Rows are points. The points of each table are mixes of a few directions, plus a little noise. How many directions does each table use, and how many do they share? Where both have some left over, give the other angles between the two spaces (their principal angles), to ten degrees, smallest first.

First (6 x 2)
[[ 14.4  12.4]
 [-34.1 -30.2]
 [ -4.4  -4.1]
 [ 24.9  22.2]
 [  7.1   6.2]
 [ -7.2  -6.3]]
Second (5 x 2)
[[ 33.1  29.5]
 [  1.5   1.2]
 [-16.1 -14.2]
 [-19.6 -17.2]
 [  1.3   0.9]]
Directions: first 1, second 1, shared 1

First (9 x 6)
[[-31.3   7.1 -12.5 -23.3 -17.5   0.6]
 [ -6.9   0.6  -2.6  -4.9  -0.9  -2.1]
 [  3.4   9.6  -0.5  -0.5 -31.4  25.5]
 [-12.3   1.3  -4.7  -8.7  -1.9  -3.5]
 [ 26.5 -12.9  11.8  21.7  36.8 -17.6]
 [ 14.0   6.5   3.8   7.7 -23.3  23.6]
 [-27.3  10.5 -11.7 -21.5 -29.0  11.2]
 [  4.8  -5.2   2.6   4.8  15.7 -10.0]
 [ 29.0 -17.5  13.5  24.7  51.5 -27.8]]
Second (8 x 6)
[[ 27.9  10.3  -5.1 -10.6  -6.9 -22.2]
 [-13.6 -30.5  -7.1 -22.9 -35.6 -31.3]
 [-20.5  26.2  14.0   1.4  -9.3  -3.7]
 [-22.7 -19.0  -0.7 -16.7 -30.9 -22.3]
 [  7.5 -12.9  -5.6  10.4  20.2  21.0]
 [  2.6  24.7   7.6  15.4  20.8  19.6]
 [ 12.0  -5.1  -4.7   5.7  14.2  10.9]
 [  5.8   5.1   1.2  18.0  28.3  28.5]]
Directions: first 2, second 3, shared 0; angles 40, 80

First (10 x 9)
[[ -3.0  25.2   3.0 -17.1  -1.9  15.8 -11.4   7.2  22.2]
 [  7.6 -15.2  17.2 -13.8 -17.6 -12.6 -13.4  44.4 -12.5]
 [ -4.2  23.6   5.9  -2.0   1.8   8.4  -1.1  -0.8   4.6]
 [ -6.6 -44.4 -23.4  23.2   1.6 -14.1  21.7 -33.2 -11.2]
 [ 49.0 -14.2 -23.1 -19.6  38.9   1.1   9.5 -36.1  -4.5]
 [ 11.1   2.6  18.5   6.4   2.0  -9.3 -29.7  35.4  -0.8]
 [-24.9   8.7  -5.6   5.7 -10.7   8.1  15.4 -18.1   5.9]
 [-11.5  11.3  -7.5  -1.3   0.5  12.1  -2.1 -13.0  22.7]
 [-37.3  -8.0   0.8  23.1 -23.9  -4.9  23.7  -9.4 -15.6]
 [ 19.2   9.0  15.2  -4.0   8.8  -5.0 -14.4  21.9 -10.4]]
Second (9 x 9)
[[  0.0 -36.5   0.4  -0.6 -16.5 -17.6   8.8  13.3 -21.1]
 [-13.0 -26.6   9.0   9.0 -23.9 -16.2  -2.4  27.2 -14.3]
 [ 10.1 -44.7 -22.6   3.8   6.7 -10.6   5.9 -20.3   1.4]
 [-11.5   8.0  -3.6   9.9   1.7   6.9 -13.0  -2.7  22.9]
 [-23.8  27.3  10.9   2.2 -11.9  12.5 -14.7  15.6  22.0]
 [ 17.7 -15.8   6.0 -18.1  -6.5 -11.5  21.3   5.9 -40.1]
 [  4.6  50.7  12.1 -33.3  -0.6  22.2  12.7  -0.8  -4.1]
 [  6.0  22.3 -11.9  -2.5  21.3  16.8  -3.9 -26.5  25.1]
 [  6.7  12.5   0.2  30.2  28.3  -2.1 -18.2 -11.3   9.8]]
Directions: first 5, second 4, shared 4

First (9 x 14)
[[  2.1  16.5 -12.7 -20.8   8.5  -2.1   7.5   1.1  19.9   0.8  29.1 -32.9
    8.2  26.4]
 [  6.7   0.5  16.3 -12.6 -29.9 -16.7  17.6  16.2   6.4 -11.8 -17.4  20.2
   -5.1  -1.6]
 [ 14.6   3.5 -15.9  -3.9  15.3  -8.8  10.5 -24.3  18.6  10.5 -19.4   0.4
    9.4   6.9]
 [-10.4  -3.5  -4.5 -23.2  -1.6  22.3   8.4  20.3  11.4   4.4  53.1 -25.7
    5.9  16.8]
 [  8.4 -24.2  -5.6 -11.6  -3.0  15.0  23.0  -4.8  17.6  16.3 -10.3  23.6
    9.1  -6.3]
 [ 15.6 -23.8  -0.9   1.5  -6.3  -2.1  22.4 -15.9  11.4  12.0 -49.4  45.5
    5.6 -19.3]
 [  0.6  32.2   5.9  23.7   8.5 -33.5 -26.5 -11.1 -20.5 -19.6 -20.0 -15.8
  -10.5   2.5]
 [-16.2  -4.0   9.8  32.9   7.1  10.7 -33.3   2.1 -36.5  -3.2   1.8   2.6
  -12.0 -20.1]
 [-22.0   2.5   9.0  14.4   1.5  14.1 -28.3  17.5 -27.8  -8.0  34.2 -18.7
  -10.0  -4.6]]
Second (11 x 14)
[[ -1.7  -8.2  -3.3   8.6  -4.3  -2.4  -1.3   2.8   1.9  -3.3   0.4   0.7
   -0.2  13.3]
 [  2.1  13.2   5.1 -13.3   6.1   3.7   2.4  -4.3  -2.8   5.2  -0.6  -1.7
    0.6 -20.7]
 [-24.4  29.9  -7.0  -1.5 -34.7  -4.3  18.1  14.0  -4.1  -0.2   8.5 -25.5
   27.3 -26.2]
 [ 13.8 -48.6  -4.6  27.4  13.5  -4.0 -18.2  -1.9   8.6 -10.4  -5.4  22.2
  -21.7  60.7]
 [-24.9  -0.8 -15.4  24.7 -41.2 -10.5  10.6  20.0   2.0 -10.5   8.1 -18.2
   21.4  19.1]
 [  7.3 -17.4  -0.1   7.3   9.0  -0.2  -7.4  -2.8   2.9  -2.6  -2.7   9.8
   -9.7  19.8]
 [ 18.4  16.6  15.8 -31.7  33.6  11.1  -4.0 -17.9  -4.6  13.0  -5.8   9.7
  -12.8 -37.3]
 [ 14.4   4.2  10.1 -17.5  24.8   7.0  -5.3 -12.5  -2.0   7.2  -4.8   9.8
  -11.9 -16.5]
 [ 38.9  -3.7  23.1 -34.5  63.6  15.7 -17.9 -30.4  -2.3  14.7 -13.0  29.7
  -34.7 -22.5]
 [-21.0   6.8 -11.1  14.6 -33.3  -7.5  10.9  15.4   0.3  -6.3   7.1 -17.3
   19.7   5.0]
 [-23.5   7.8 -12.4  15.9 -37.4  -8.3  12.3  17.4   0.5  -7.0   7.9 -19.4
   22.1   5.2]]
Directions: first 4, second 2, shared 0; angles 60, 90

First (8 x 20)
[[ 37.3  21.9 -40.9  31.1 -30.8   1.4  13.5   6.4  -4.8  -1.8  -4.1 -21.7
   21.1  15.9  -2.9   6.4 -36.8  33.8  68.7  54.4]
 [ -8.1  -3.9   8.9  -6.8   6.7   0.4  -3.2  -1.8   1.1   0.1   0.8   4.1
   -4.7  -3.2   1.0  -1.2   8.3  -6.8 -15.0 -11.6]
 [ -8.0  -4.4   8.0  -6.5   6.4   0.0  -2.3  -1.3   1.4  -0.2   1.4   4.6
   -4.1  -3.3   0.3  -1.9   7.3  -7.0 -14.3 -11.5]
 [  4.8   2.1  -5.5   5.1  -3.5   0.1   2.3   1.4  -0.6  -0.5  -0.4  -3.5
    3.1   2.1  -0.3   1.0  -4.7   4.5   9.7   7.7]
 [ 25.1  14.7 -26.9  22.7 -21.0   1.1   9.0   4.5  -3.1  -0.2  -2.4 -15.4
   15.2   9.6  -2.0   4.6 -25.6  23.0  47.3  37.5]
 [  7.3   4.8  -9.0   5.6  -6.7   0.3   2.9   1.0  -0.6  -0.6  -0.5  -5.5
    4.9   3.7  -0.8   1.1  -7.4   7.0  14.3  12.0]
 [-31.4 -17.6  33.7 -27.1  25.8  -1.5 -10.9  -5.9   4.7   0.8   2.9  18.1
  -18.4 -13.0   2.1  -5.1  31.0 -28.6 -58.4 -46.5]
 [-29.1 -16.3  30.5 -24.3  23.4  -0.6 -10.5  -4.9   3.6   1.2   2.5  16.5
  -16.4 -11.7   2.3  -4.7  28.0 -25.4 -53.6 -42.0]]
Second (8 x 20)
[[-18.3 -10.7  19.8 -15.4  14.5  -1.0  -6.5  -3.3   2.2   0.6   2.4  10.8
  -10.5  -7.6   1.3  -3.0  18.3 -16.5 -34.0 -27.0]
 [-13.2  -7.7  14.7 -11.3  11.3  -0.7  -4.9  -2.4   1.9   0.5   1.8   7.7
   -7.8  -5.4   0.9  -2.2  13.3 -12.5 -24.8 -19.9]
 [  9.1   5.3  -9.7   7.8  -7.4   0.6   3.3   1.7  -1.0  -0.3  -0.9  -5.3
    5.3   3.7  -0.7   1.5  -9.2   8.3  17.0  13.8]
 [  6.3   3.7  -7.3   5.6  -5.3   0.4   2.2   1.2  -0.9  -0.2  -0.8  -4.0
    4.0   2.9  -0.3   1.1  -6.6   5.8  12.1   9.8]
 [-37.3 -21.5  40.7 -31.7  30.6  -1.4 -13.4  -6.5   4.7   1.1   4.6  22.2
  -21.7 -15.2   2.9  -6.3  37.3 -33.9 -69.9 -55.6]
 [ 39.3  22.6 -42.9  33.7 -32.5   2.0  14.2   6.6  -5.1  -1.2  -4.7 -23.7
   23.0  16.0  -3.1   6.5 -39.4  35.8  74.0  58.7]
 [ -5.4  -3.3   5.8  -4.5   4.3  -0.3  -2.0  -1.0   0.7   0.1   0.8   3.1
   -3.0  -2.2   0.8  -0.8   5.3  -5.0  -9.8  -8.0]
 [ 19.0  10.8 -20.9  16.4 -15.7   0.7   6.9   3.4  -2.2  -0.4  -2.5 -11.3
   11.0   7.8  -1.5   2.9 -19.2  17.5  35.5  28.5]]
Directions: first 1, second 1, shared 1

First (10 x 32)
[[  9.1  -1.7 -14.9  -1.6   1.5  -1.5   2.3  -3.5   0.1   0.2   2.1  -8.3
    3.1 -11.0   0.3   8.7   9.7  -0.1 -18.2   9.9   6.2  -8.4   4.4   3.2
   -0.1   0.7  17.5   6.2  -7.2   3.6  -1.8   3.8]
 [  0.5 -32.6  -5.3 -22.4  -1.3  -3.2   7.2 -24.4 -13.2 -20.5   6.1  -1.8
   -1.3  -7.3  -8.0 -19.5  -1.4 -16.0  -7.2  22.0   4.9   2.8 -10.7  11.7
  -23.4 -11.4  -0.3  -2.2  -1.8   6.5   2.8   5.4]
 [-12.0 -15.2  10.4  -8.1   4.4  11.3  16.2 -28.7  13.6  -8.8  -6.9 -10.5
  -13.6  -5.8 -13.2  -7.7   7.1 -16.8   8.2  -6.4  -4.1  35.3 -10.6   1.9
  -21.9  -0.8 -14.5  -2.9  -4.4  -2.0  -1.4  -3.5]
 [  5.1 -18.3 -29.2   0.2   4.8   6.6  14.4  -3.8  -5.7   4.9   4.5   0.8
   11.9  -1.9 -29.2  -1.7 -10.9  -8.9  14.2  14.3   2.2  12.2  -2.9   2.0
  -10.1  10.4   2.4  12.3   0.3  -6.8  -2.8   1.9]
 [  5.3   0.4 -12.5  -2.3   7.4   7.4  18.1 -18.2  16.0   2.3  -6.3 -22.2
   -5.3 -14.4  -9.3  13.4  18.3  -6.7 -15.6   3.1   0.2  17.0   5.0   3.9
   -8.3   6.8  13.7   8.3 -13.9   2.5  -9.5  -0.3]
 [  7.1 -26.4 -22.3   8.9  -6.1 -12.2 -36.1  13.4 -20.1  -8.4  22.1  22.5
   12.5 -26.4   9.6   3.0   2.4   7.2 -21.3  13.1  28.1 -49.6 -14.7  -4.3
    2.9 -16.5  30.2   3.1   9.1  -0.4  28.4  17.3]
 [ -4.0  61.3  56.8   5.8 -18.0 -24.2 -34.6  54.9 -18.4   9.0  -5.1  25.5
    1.2  51.7  57.0 -11.8 -24.3  35.8  10.4 -21.0 -20.0 -45.6  21.3  -4.8
   49.6  -9.1 -26.8 -25.1  17.4   7.7  -6.5 -10.3]
 [  1.2  66.7  31.5  16.0  -9.9 -12.3 -13.0  61.6 -11.6  27.2  -8.4  20.2
   11.5  59.3  27.1  -2.0 -35.0  33.0  32.7 -19.0 -27.1 -21.8  29.7  -7.3
   51.8  12.8 -29.2 -10.4  15.1  -2.1 -18.2 -15.1]
 [ -0.2 -11.1  -6.8  -8.9   9.2  12.4  25.9 -33.8  20.0  -5.0  -8.8 -25.2
  -11.6 -16.3 -16.0   5.5  19.6 -16.4 -10.0   1.9  -1.5  34.1  -1.5   5.7
  -21.2   4.8   4.1   5.6 -15.3   2.5  -8.7  -1.9]
 [-12.6 -22.7  -7.0  13.6   6.4  15.9  -0.1 -18.3  20.3  -0.8   1.6  -0.3
   -8.8 -26.6 -18.8   9.8  14.4 -11.5   7.6 -17.3  11.2  24.0 -19.8 -11.1
  -17.9   0.7   2.4   4.9   0.3 -11.6  16.0   3.8]]
Second (9 x 32)
[[ -7.3  -9.0   8.6 -20.1  12.2 -18.1   5.9  -0.4  10.9  -7.3  -8.9   4.8
   35.3  22.3   7.9  26.4 -24.4   1.4  -0.8 -26.9  -5.7   5.3  38.9 -24.1
   -2.5 -16.9 -13.1  -5.6   0.1   9.8 -26.5  10.1]
 [  6.5  34.7  10.5  21.1 -18.1  15.1   2.3  10.4 -11.7  20.3  -0.6 -15.9
  -50.2  -5.9   6.4 -33.2  22.5   2.1   7.7  15.9 -10.3  -2.1 -38.5  28.7
   13.4  23.7   1.6  -0.4  -8.2  -6.2  22.9 -21.2]
 [ -2.9 -19.1  -3.8 -21.7  21.2  -8.6  -7.0 -13.1  17.0 -27.3  -3.3  25.2
   52.0  15.4  -9.1  31.6 -19.8   3.3  -8.6  -7.4  10.2   8.9  47.9 -26.7
   -9.8 -23.7  -7.6  -2.3  17.8   5.0 -34.1  20.0]
 [ -4.8 -30.2 -11.6  -4.9  -0.6 -15.1   6.7   0.2  -5.4   7.9   4.4  -9.6
    8.6  -9.4   3.2  11.1 -10.0  -8.4  -0.6 -18.9   0.8  -8.6  -3.4  -9.6
   -7.3  -6.9   5.8   2.9 -13.8   4.1   9.1   6.1]
 [  2.3   2.2  -1.9   8.4  -7.7   4.5  -0.2   3.3  -6.4   6.7   2.9  -5.7
  -17.1  -8.6  -0.8 -11.5   9.3  -1.5   1.2   6.9   0.1  -3.4 -19.1  10.0
    1.8   7.8   4.8   1.9  -3.8  -3.6  13.3  -5.3]
 [ -3.4 -14.0  -6.6   1.8  -4.4  -7.9   4.9   2.1  -5.4   9.3   2.8  -9.4
   -3.6  -8.8   4.4   1.1  -1.7  -4.0   1.3  -9.0  -1.0  -6.8  -9.3  -1.8
   -2.9  -0.5   4.6   1.4 -10.4   2.1  12.0   0.6]
 [ 10.9  11.3 -10.6  22.8 -11.0  23.9 -10.2  -1.6 -10.6   3.6  10.1   1.9
  -37.4 -27.0 -12.9 -30.4  29.2  -2.2  -0.8  35.1  12.2  -4.8 -43.4  27.2
    0.1  18.6  16.8   7.4   4.2 -12.8  30.1  -7.8]
 [  7.2  42.2  15.4  21.9 -19.0  19.0   0.5  12.6 -10.8  19.8  -1.0 -15.1
  -54.5  -4.5   7.3 -36.9  25.4   4.8   9.7  19.9 -12.2  -1.2 -39.3  33.4
   15.8  27.0  -0.5  -0.3  -6.2  -8.3  22.2 -23.5]
 [ -7.2 -18.7   1.6 -29.7  26.5 -14.4  -4.6 -12.8  22.1 -32.0  -7.3  28.3
   67.6  25.9  -6.1  42.4 -29.1   4.5  -9.3 -17.6   7.1  12.2  66.2 -35.7
   -8.8 -29.6 -14.0  -5.1  21.1   8.2 -46.4  22.0]]
Directions: first 5, second 3, shared 1; angles 80, 90

First (9 x 32)
[[ -5.3  -7.6  -0.4  -3.4  -8.8  -4.6   5.7  11.9  11.0  11.7   9.3  10.1
    0.2  -8.9  10.6  -5.3  -5.6  17.0   2.1  -4.8 -12.4   1.9 -14.5   4.8
  -13.5   0.7  -5.8   3.9  -9.9  -4.7  -4.1  12.0]
 [ 11.9 -18.2  -2.5  -1.4   4.6  -4.5 -12.0 -11.5  -3.1  -0.9   3.6  19.9
   -5.4 -13.3 -16.1   7.9  17.5   1.1 -11.8  -0.5  -7.6  18.7   5.2   4.7
    2.4   3.9 -10.2 -14.3   1.0   4.4  -6.9   9.6]
 [ 12.1 -12.9 -17.8  -6.8  19.7  -2.5 -21.8 -28.3 -15.5  -6.0 -22.5  11.4
  -18.3  -4.3 -30.4  22.1  20.3 -15.5 -13.5  12.3   8.7  17.2  23.3  -5.8
   33.0   1.1   3.4  -8.1   1.8   2.5  -7.6   5.2]
 [ -9.0 -14.8 -45.8 -22.6  16.5  -9.1 -13.4 -12.2  11.3  32.9 -18.0   8.5
  -33.0 -20.6 -22.4  15.6   6.4  31.9  -1.2  19.1  -6.4  13.6   3.4 -13.2
   30.6 -17.4  12.4  25.1 -19.0  -6.4 -26.2  23.5]
 [ 26.7  18.8 -38.7   6.4  -8.7  27.2 -21.4 -18.5   9.3  -2.5   1.6 -31.8
    2.3 -12.5 -35.0   1.4  15.6  20.2 -13.4 -20.7 -10.7   8.3   9.3 -12.3
    6.8   0.6  10.7 -18.6  61.8  28.1  -3.2 -33.3]
 [-22.1  -3.0  63.4  14.5  -9.6  -4.4  27.6  16.0   0.8  -7.9  19.9  16.0
   23.9   5.1  43.0 -25.4 -29.5 -13.2  16.5   7.5   1.8 -26.9 -19.9  10.5
  -52.9  -2.9 -10.7   3.2 -49.7 -29.7  18.6  16.7]
 [-21.9   3.4  19.0  -6.0 -17.8 -19.6  30.1  45.6  -4.1  -1.7  -3.7   8.9
    8.5  30.9  54.2  -4.3 -27.1 -16.6  12.9 -11.3   5.7 -12.5 -23.5  16.1
   -3.4  17.6  -8.6  16.5 -21.5 -12.3  12.2  10.3]
 [ -7.8   5.0   4.4   2.8  -7.1   9.2   3.7  -4.3  -2.1  -4.3 -17.3  -0.9
    3.8   3.9  15.8  -2.4 -23.9  -8.1   1.6  -1.7   3.7 -14.5  -5.5  -6.1
   -9.3   2.3   9.1   3.3 -15.0 -18.7  10.8   4.9]
 [ 15.3  29.7  17.4  17.2  10.6   8.4   1.1   2.2  -8.5 -21.8  27.2 -41.8
   17.9  20.7 -20.3  -9.4  26.9 -16.4   6.3   0.6  17.0  -6.8  21.1   1.5
    5.6  -5.2   0.0 -10.6  50.0  36.3   6.1 -49.2]]
Second (10 x 32)
[[  0.1 -13.1 -20.8   7.9 -10.2  23.2  -4.4 -35.1  11.2  27.3 -35.5  10.9
   28.4 -19.4   8.1 -10.1 -26.1  -6.1   7.5   9.8 -11.7   4.2   6.1  -3.8
  -11.1 -14.3  34.8  19.0 -54.4  -2.8  -7.6  -9.5]
 [-12.8  14.9 -24.5  13.3  17.0  -8.0  -2.4  12.0  18.3  22.0  20.7   5.6
   -5.3   8.0   4.6 -21.4  10.4  -5.3  44.9  -7.7  -0.6  21.8 -10.8  11.0
    5.5  -9.8  41.7  21.2  11.9  22.1   1.5 -23.2]
 [ 19.8  -7.5  36.8 -11.0 -35.3  -6.2  -3.7   1.3 -25.1 -14.5   4.5   5.7
   -8.8  -0.4  12.4  19.0  -1.1  -6.2 -30.2 -29.3 -18.0  -7.3  10.1   1.4
  -30.5  22.6 -34.6 -37.5   5.6 -27.5  19.0  21.0]
 [ -1.0  15.0  19.7  -9.2   5.6   1.6  15.0  20.2 -14.3 -27.2 -13.9  -3.2
   -9.2  12.5 -10.4   9.4 -19.8  -5.8 -20.1  27.8  19.1 -14.1 -10.4   6.1
   14.1   5.3 -26.6  13.4   4.7   8.5   6.2  11.6]
 [ -5.4 -12.4 -25.1   6.9   6.2  17.8  -2.4 -27.8  14.9  18.1 -27.1   0.2
   23.8 -16.0  -2.8  -9.1 -12.3   4.3   4.8  18.9   0.1  -0.9   4.8  -9.3
    5.9 -16.5  24.2  19.6 -37.4   1.8 -16.6  -8.9]
 [-11.5  24.6   5.5  -2.3  28.7 -17.2  10.9  40.2  -1.7 -23.2  26.3 -10.5
  -25.6  24.1 -14.7   0.3  14.5   2.8   7.8  13.8  24.8  -1.3 -16.8   8.6
   28.1   3.5 -16.5  10.8  47.5  23.1   2.5  -1.2]
 [  3.9 -24.1 -10.8   3.7  -4.2 -10.4 -18.8 -16.7   9.6  13.5  29.8  -7.3
    1.9 -12.0   4.4   1.9  42.3  18.7   3.0 -37.0 -16.8   5.6  17.9 -15.0
  -11.1   1.2   0.8 -38.1  18.9 -19.6 -10.6  -2.1]
 [  5.7 -10.8   2.3  -0.2  -9.0  -5.4  -8.6  -5.7  -1.0   3.9  13.1  -0.5
   -0.7  -5.0   5.3   3.9  15.5   5.0  -3.0 -22.2 -11.1   2.1   8.4  -4.6
  -11.8   4.7  -4.3 -21.5   7.4 -13.2   0.7   2.6]
 [ -7.5  23.1  14.5  -6.6  24.2 -21.1  10.3  43.2  -7.6 -31.1  30.9 -13.0
  -29.7  24.9 -15.0   5.9  19.3   4.6  -2.3   9.3  23.7  -5.2 -14.6   6.7
   25.6   8.4 -29.5  -0.4  55.3  16.5   4.4   5.4]
 [  7.8 -11.0   1.6  -0.5 -22.1  25.8   2.0 -30.6  -3.9  11.3 -48.1  11.8
   25.4 -16.3   7.8   0.9 -41.4 -11.6 -14.6  16.0  -9.4  -5.8   5.5  -2.0
  -16.0  -5.5  10.6  14.3 -59.3  -9.9   1.2   4.5]]
Directions: first 6, second 4, shared 0; angles 30, 40, 50, 70
